Each point is reached from the start by the listed moves, each made 0, 1 or 2 times, or once backwards (-1), plus a little noise. Say if it took an odd or an even number of moves. Then give how often each move was made.
In the rows, 128 means zero.

Moves:
(1): [145 107]
(2): [133 158]
Start: [136 130]
Points:
[152 108] -> odd (1, 0)
[169  87] -> even (2, 0)
[161 169] -> odd (1, 2)

Moves:
(1): [134 126 126 128 134 140 133 115 119 122 145 130 132]
(2): [129 141 130  97 140 130 133 128 131 129 132 131 135]
(3): [136 136 135 125 129 118 123 108 106 139 116 132 121]
(4): [110 118 119 146 121 110 134 122 152 146 122 101  99]
(5): [150 131 111 113 150 125 124 141 128 124 125  98 126]
(6): [108 111 139 134 143 127 137 124 137 138 119 132 142]
(7): [135 127 115 140 134 104 147 135 133 125 122 127 129]
(8): [136 150 140 140 136 122 112 127 143 116 122 139 148]
(9): [136 113 120 129 143 132 130 129 128 125 125 140 109]
(10): [145 126 130 132 138 124 116 121 125 138 157 126 125]
(11): [109 125 136 128 129 119 126 126 125 120 135 132 121]
Start: [125 132 137 130 135 143 127 110 108 137 131 140 118]
Points:
[ 90 118 132 236 164  66 162  81 197 146 104 152 103] -> even (1, 0, 0, 2, -1, 1, 2, 2, 1, 0, 0)
[103  63 118 102 194 121 145  78 127 236  57  82  23] -> even (-1, 1, 2, 2, 1, 2, -1, -1, 2, 0, -1)
[227 187 100  59 175 126 109 102  61 151 105  85 101] -> odd (0, 1, 2, 0, 2, -1, 0, 0, 0, 0, -1)
[ 69 131 129 194 174 104 125 114 197 106 121  48 128] -> odd (2, -1, -1, 2, 2, 1, 0, 2, -1, -1, 2)
[130 145 158 111 216 164  98 143 187 134  93 145 179] -> odd (-1, 1, -1, 0, 1, 2, -1, 2, 1, 0, -1)

Moves:
(1): [122 112 135 132 121 111 127 144 121 130 129 123 126 139 111 118 130 130
 120 125 127 129 123 115 122 118 116]
(2): [133 136 126 128 124 134 130 138 136 121 122 139 128 135 117 140 126 129
 125 134 137 116 121 124 130 126 143]
(3): [136 110 101 141 105 118 128 106 113 133 138 136 126 125 130 139 140 139
 113 134 139 131 116 145 130 121 121]
(4): [127 127 119 123 127 133 137 134 127 130 131 126 119 127 130 131 135 143
 140 126 148 151 131 117 130 123 128]
(5): [112 139 123 116 135 122 131 133 123 114 123 126 130 125 143 117 126 130
 127 128 137 122 135 147 127 125 130]
(6): [122 118 139 122 137 136 125 135 121 126 124 130 129 132 122 125 128 125
 126 127 119 129 120 130 133 121 119]
(7): [127 132 142 127 122 135 142 127 149 124 127 140 146 132 118 127 120 132
 128 128 130 120 128 128 122 130 148]
(8): [126 123 133 128 123 131 141 115 135 150 122 130 114 118 148 135 128 136
 117 139 138 130 138 128 143 120 126]
(9): [134 128 135 126 128 124 150 115 124 121 131 147 127 127 128 135 126 118
 128 147 110 134 135 130 135 117 136]
(10): [133 126 137 148 118 119 126 120 119 121 113 127 132 139 113 131 111 123
 133 116 131 126 111 141 132 109 118]
(11): [131 142 117 138 124 122 147 126 127 139 130 126 126 128 122 149 119 110
 137 120 130 133 126 126 123 122 132]
(12): [114 128 127 139 128 141 113 118 127 137 143 135 117 125 117 134 129 120
 113 121 117 130 133 136 136 136 152]
(13): [125 133 114 129 134 119 136 138 127 124 130 125 124 128 129 134 133 135
 145 126 120 118 127 113 126 128 119]
(14): [129 148 116 117 124 142 126 134 124 129 132 135 123 148 140 118 122 132
 157 137 128 135 128 125 130 131 147]
(15): [134 122 125 114 136 124 107 144 143 137 127 120 139 134 117 135 130 133
 131 139 133 129 138 123 121 120 135]
(16): [126 120 132 130 127 127 123 122 126 133 124 132 131 125 132 131 142 126
 131 118 140 123 121 116 122 132 133]
(17): [123 125 126 122 131 129 133 127 125 120 122 128 120 119 121 125 129 128
 127 126 126 117 119 123 129 133 140]
(18): [127 141 128 121 133 142 127 126 129 140 139 146 130 127 125 130 120 136
 128 141 132 130 126 118 129 135 147]
(19): [132 124 131 131 129 138 120 127 129 122 130 129 135 119 134 123 127 128
 127 140 128 129 127 134 135 116 136]
(20): [117 130 136 131 134 133 127 133 119 128 133 118 118 140 125 130  91 113
 147 122 129 134 148 135 117 154 119]
(21): [119 118 134 133 127 129 119 123 129 141 127 125 124 128 124 120 135 118
 110 131 130 119 125 135 162 137 126]
(22): [119 132 146 127 132 128 132 127 141 130 118 126 123 117 116 132 133 121
 134 136 116 126 134 128 120 128 124]
(23): [124 140 117 132 114 109 132 135 129 139 118 126 140 132 143 129 134 123
 118 138 122 129 139 133 143 144 138]
(24): [130 123 106 126 137 140 114 132 146 146 122 139 125 136 140 124 133 137
 128 141 141 134 125 119 135 126 133]
Start: [137 136 125 124 142 113 126 121 154 150 131 144 115 132 110 117 150 129
 146 133 129 118 136 135 119 111 123]
Points:
[162  82  97 120 118  40  99 179 227 216  82 214 184 195  32 137 194 111
  57 210 157  36  99  30 177 143 220] -> even (2, 2, 0, -1, -1, -1, 1, -1, 2, 0, 0, -1, 0, -1, 2, 2, 2, 1, -1, 0, 2, -1, 2, 2)
[121  65 153 183  73  86 113  54 117 175 116 147  68 112  68 193 135 105
  19 182 105 126 172 249 187  85 114] -> even (0, 2, 2, 0, 0, 1, -1, 2, 1, 1, -1, 2, -1, -1, 1, -1, 0, -1, 0, 1, 0, 1, 1, -1)
[ 61 103 168  90 166 184  46 152 129 211 182 164 106 146  83 110 123 133
  78 176 215 158 174 174 209 100 216] -> odd (1, 1, 0, 2, 2, 2, 0, 1, 0, 0, 0, 2, -1, 0, 2, 1, -1, 2, 2, 1, 2, -1, 0, -1)
